Each row of a before or after table is a point. One or more steps were done to the points. Then noise was added and the rows were shuffled. The steps act on how far a point lies along the listed directions, d1 being the first. Write out the steps. A step turns or swaps two directions, mirrors them in a line or flattens them onto one, adds a multiple of one to another, or multiplies one. Angles are multiples of 10 degrees, from the lower direction toward the higher: turns from -170 to 170, lines from 10 to 170 but not 90. Use the fewest steps. Two steps may share a direction if one is a turn and the other turns, adds or multiplies; they go together, in the order done. Otherwise the lowest direction goes first.

Directions:
(1): [-48 -18]
(2): [ 18 -48]
Before (12 x 2)
[[ 15  52]
 [ -3 -25]
 [-26  11]
 [ 38  10]
 [  9   8]
 [  6  42]
 [ 10  60]
 [-12 -13]
 [ 16  47]
 [ 26   5]
 [ 11 -12]
 [-39  29]]
After (12 x 2)
[[ -1  16]
 [ 31 -53]
 [ 48   4]
 [ 23 -50]
 [-16   1]
 [ 27   7]
 [ 19 -47]
 [ -3 -12]
 [ 23 -36]
 [-18 -21]
 [-12  22]
 [-23 -32]]
Steps: turn d1 and d2 by -140 degrees

Directions:
(1): [ 21  57  17 -34]
(2): [ 19  29 -55  32]
(3): [-43   2 -39 -42]
Before (8 x 4)
[[ 32  34 -33  29]
 [ -8   2 -27  -6]
 [-21 -22   7 -18]
 [ 20  15   5  30]
 [ 23   1 -19  34]
 [ -4 -27  24   4]
 [-16 -17   7  -8]
 [ -2 -15  -3  22]]
After (8 x 4)
[[ 12  14  16  -3]
 [-24 -11  31 -42]
 [ 28  27 -36  55]
 [ 26  24 -61  55]
 [ 39  35 -40  35]
 [ 16  27  -5   8]
 [-11  -3  26 -29]
 [-14  -6   2 -26]]
Steps: multiply d1 by -1; add -1.5 times d3 to d2

Directions:
(1): [-39 -32 -13  -7  51 -28  39  17]
(2): [ 60  17 -27 -33  44  14  12  -2]
Before (8 x 8)
[[-29 -10   7   9   3 -15   8   2]
 [-31 -14   5  13  -1 -15   8   7]
 [  4  -4   1  -2  16  -2  14   1]
 [ -3   4  10   5 -16  -1  -8  -3]
 [  0   7   8   3  -3  -1  -7   1]
 [  4  -3  -7  -6  22   0   8   0]
 [-13  -6   1  -1   6  -2   7   2]
 [-16  -4  -5  -5  12  -5   4   2]]
After (8 x 8)
[[ -6   6  11   4  -5  -4  -7   2]
 [-16  -3  -3  -2   6  -4   1   1]
 [-17  -6   4   3   0  -3   3   1]
 [-60 -21  20  32 -28 -21  -2   7]
 [ 25   5 -14 -16  32   6   9  -2]
 [-19  -1  16  14 -24  -5  -8  -1]
 [ 18   1  -4  -8  23   2  15   1]
 [-53 -15  20  24 -21 -18   0   2]]
Steps: multiply d1 by 0.7; multiply d2 by 2.5
